Rows are points. A path goes straight from each point to the next, and from the last back to the first. The post is the endless flat space through its rows: a point in 2 columns, a line in 3, a plane in 4, and so on, so that a path can go around it. Count how often the path circles the post. Going back the other way cancels.

Post (1 x 2):
-6 0
Path:
-19 -45
46 -31
10 18
-10 20
-31 10
-16 -22
-5 -27
17 -14
17 27
-20 22
-72 21
-33 -47
17 -26
13 -2
-7 60
-72 45
-23 -4
-5 -17
65 -28
43 21
-28 42
-73 50
-36 63
-69 51
-29 -22
24 -53
57 -22
6 58
-67 54
-55 -4
Times around: 5

Post:
43 -16 -35 -14
46 -14 -12 -12
-45 -4 21 72
Path (24 x 4):
44 -38 7 64
19 -19 -54 39
-30 2 -35 80
-30 13 -31 23
34 -29 -1 -62
43 -32 14 26
50 -11 -31 33
-45 22 9 51
27 0 -103 28
11 7 1 11
10 4 47 -14
38 -53 -36 -14
-42 -26 -42 94
-27 33 46 70
17 -4 -11 -16
-81 -16 10 70
23 -24 -10 -7
-17 -34 -24 -34
32 -63 13 1
36 -19 -23 31
29 12 -83 -12
-62 30 -11 63
-46 -5 45 38
13 -25 28 17
Times around: 4

Post, 8 rows:
-4 20 -13 -31 -51 10 14 -46 -5
4 27 9 44 46 33 39 -27 -19
24 45 19 -28 47 23 -57 24 9
29 -8 15 -5 18 22 46 -16 6
21 15 -66 23 -33 36 20 -29 32
5 31 -14 -38 -9 -44 16 66 41
-40 -23 8 15 19 -62 -19 73 44
-6 25 37 19 40 -37 -36 -25 20
Path:
13 68 -22 -24 38 -33 -39 -3 -17
-53 5 -5 7 -26 -70 60 -8 16
-14 -14 0 32 -39 21 35 -9 52
-27 77 50 -54 -2 -77 -33 58 2
-26 10 6 28 -3 -3 -23 -21 -53
30 45 -107 24 16 18 -6 35 13
24 42 22 61 34 -73 -15 -30 20
49 3 -21 5 -25 39 -19 7 62
27 7 5 -89 -32 6 -29 -10 46
-28 51 -30 -29 7 -64 -48 38 51
-34 -27 -39 42 13 7 -33 14 -28
28 52 -39 33 -23 -21 23 58 33
-10 19 22 23 -1 49 -10 -16 -4
-7 -23 25 -47 -23 -24 39 -1 39
10 66 -47 -10 48 46 -21 -20 -25
55 -51 30 -27 13 -41 -10 -34 27
-60 -30 -42 34 -81 -18 -22 17 -3
-14 4 -15 -20 -84 37 38 12 39
-6 53 34 -96 28 -108 5 69 89
9 84 4 1 43 -31 40 -21 10
-2 15 37 -21 -23 49 -26 -70 32
-18 -51 57 13 -10 -74 29 26 63
16 -2 21 12 24 -8 15 8 4
63 46 -24 30 84 28 4 -21 -18
0 62 -19 13 70 0 46 -37 -1
6 51 25 -36 23 56 -58 -20 42
23 11 7 -6 -50 70 31 -3 -19
-54 89 20 31 29 -89 20 77 -64
Times around: 0

Post:
8 1 73 10 -23 -2 23 32 -36 21 29 10
7 -108 -37 -24 -47 28 15 11 -17 33 -39 -47
24 -13 7 -40 -27 -44 -25 -14 -31 -20 20 29
18 -38 5 -28 -17 16 -4 -36 8 57 34 27
-12 -36 4 -6 -19 -5 -9 -6 54 -1 14 -38
-17 -32 -58 -5 -51 -53 -35 23 -11 14 -26 9
5 12 2 -30 -80 -6 -19 -3 -54 1 21 7
54 42 29 51 11 -24 -33 36 51 -40 24 -38
-23 -46 15 29 16 68 1 -29 11 6 27 -21
17 14 2 18 37 19 -8 28 94 -37 35 29
-13 -55 -9 -22 11 -30 7 45 0 35 36 -40
Path (27 x 12):
59 -68 1 -58 53 -37 2 74 67 -46 -12 -6
-1 -21 61 2 -59 11 -8 14 47 -40 11 14
3 23 39 71 -10 -40 -21 20 47 -45 49 -28
-40 -52 -56 35 -28 17 10 37 -4 -7 -28 -12
43 -31 -8 -89 -76 -43 -4 12 4 67 10 -68
38 -41 -10 -45 10 37 -10 -17 64 19 12 30
-70 -55 -31 41 14 -20 -32 35 13 -41 -46 83
-71 17 32 12 -36 -103 -63 30 -48 101 17 -34
13 3 -11 7 -35 19 -28 -49 4 14 20 -56
-7 -20 -42 40 59 -54 41 92 89 22 32 62
-60 -15 5 -27 -51 20 3 -22 -18 13 22 1
-8 26 -36 3 67 -31 -66 64 -57 14 39 -6
12 -75 -13 -55 -14 35 -8 22 -7 14 16 43
45 -63 9 7 -22 -49 22 65 -23 29 10 20
15 -91 28 39 -15 -42 9 27 -112 -40 3 -55
-28 -35 10 6 -49 -4 -22 -19 14 74 62 -34
-42 -69 22 45 46 -3 -36 4 39 28 -33 9
50 -61 -14 -49 -55 26 -4 5 30 -16 -39 -42
43 -9 -44 -23 -5 17 -4 95 31 27 28 35
29 -106 -16 2 -13 -5 27 43 24 56 32 -22
-34 -28 -8 41 -20 20 17 -28 74 36 28 21
53 -11 -6 -45 25 -20 15 40 51 -3 9 -45
33 21 26 -37 13 40 -47 -28 28 -67 30 -45
9 13 49 -37 -29 20 -37 -64 -21 -82 -28 -17
50 -2 -20 -17 9 5 -11 -14 22 -63 -9 29
-24 -67 -46 -7 54 6 15 4 18 -30 18 65
11 -31 -53 -37 16 57 -12 -34 66 46 -3 4
Times around: 2

Post, 17 rows:
71 -28 23 -7 -13 2 7 -21 11 32 6 52 26 24 35 -40 -20 -30
16 27 -8 -2 -13 -47 -27 -53 20 -17 10 27 67 34 48 -53 -55 -19
27 -7 22 30 6 48 14 -29 62 -39 13 26 -32 -34 42 -23 42 8
12 -22 -29 6 -105 21 -24 17 27 -63 -7 -49 -2 16 58 -4 16 55
-42 -28 35 -16 16 36 -77 -12 -22 59 3 -3 10 -5 19 6 26 26
-87 -11 36 10 -24 35 -43 -1 -25 -27 13 -23 -3 8 87 16 -45 -27
19 -4 55 20 -60 -21 5 -44 -22 46 -19 55 7 12 22 11 -23 -29
43 -18 34 -7 34 -56 9 -26 3 36 25 43 -16 35 -31 -18 63 -40
8 -25 11 37 37 13 -8 -26 -18 12 24 35 15 28 -33 -56 -58 21
52 44 24 -18 30 11 70 -35 23 -67 -2 37 -25 -5 7 -34 -37 -1
-39 1 -15 2 18 -9 -83 44 2 44 -36 -7 13 -19 -3 -21 -32 11
-2 -65 36 -12 26 38 15 7 79 -32 -32 -25 -37 13 12 -8 65 -29
12 -4 25 21 -5 57 78 -49 -30 34 38 -52 -57 61 78 13 0 3
-13 -69 -34 -43 -20 -3 24 10 -5 34 -27 -25 25 0 32 48 -2 -9
-14 45 15 3 12 13 3 27 20 -36 0 0 49 -26 48 15 -32 13
34 31 -75 -5 76 60 31 0 2 7 37 7 -53 55 -17 40 14 -18
-15 25 41 -57 3 -36 54 10 57 3 29 -52 -19 11 -12 -10 -19 -2
Path (24 x 18):
-21 -14 68 5 -20 48 6 -1 24 -63 2 26 -19 -40 56 -5 -61 -7
-70 -46 34 -53 -13 -38 3 -23 29 -8 51 8 8 59 -22 75 49 -1
-68 118 22 -102 -3 -80 -18 -21 -17 104 12 31 35 9 -6 40 -37 -54
15 11 15 62 94 40 16 5 20 -51 13 73 -17 11 -27 24 58 -95
1 33 73 -86 9 4 11 -52 -49 -4 -42 -20 -11 -11 -9 -28 -24 6
4 -27 16 -34 -18 50 8 -1 7 -36 -20 8 42 21 14 -62 -70 17
75 43 62 59 -9 -17 -67 -23 -98 22 9 86 -14 6 33 -32 28 -27
39 23 -40 -28 -5 58 -3 -38 -42 51 13 -37 17 32 77 10 -32 72
40 -13 53 44 -7 -49 6 11 -28 -5 48 52 -9 17 55 -76 -46 -26
0 -49 27 60 -33 -6 -25 -34 9 37 40 -50 19 71 95 -28 33 7
41 30 6 -25 41 -17 28 13 25 -82 16 -8 -37 39 33 -43 -57 -3
32 66 -14 -92 47 4 4 -28 1 -29 28 -38 -28 19 52 31 28 37
10 14 -14 -4 71 -84 76 -42 -100 -26 65 21 53 51 99 11 -11 -27
32 -28 10 -67 -28 23 48 37 52 -49 -20 -30 0 -8 22 64 50 26
9 -23 24 27 8 26 12 -37 36 25 12 11 -22 27 -1 -2 -40 -6
-1 24 11 14 -4 -33 -12 -51 22 0 -8 32 -17 5 71 -35 6 -34
35 -46 -3 31 16 38 -5 13 -31 19 14 70 -21 -16 -2 -6 70 -30
-34 -26 74 -77 -7 50 2 -32 -38 -3 -9 -18 -10 -67 1 21 15 73
50 -64 65 -28 -69 2 32 16 24 25 -16 -46 -25 6 13 -10 14 23
23 69 -25 -42 35 11 -20 -21 28 -10 -27 1 40 -57 67 -9 -32 22
-47 -24 -30 -57 37 19 -14 -26 31 26 -68 -38 -54 -70 -4 24 -13 61
-29 44 -35 6 76 -30 12 -21 -21 13 26 29 49 53 -24 -14 -53 13
-49 56 17 61 51 30 -19 -56 23 27 31 18 -14 7 -15 -35 -8 15
20 45 118 -11 8 -40 68 -49 14 -2 28 -10 -67 21 -13 -32 -2 -72
Times around: 3
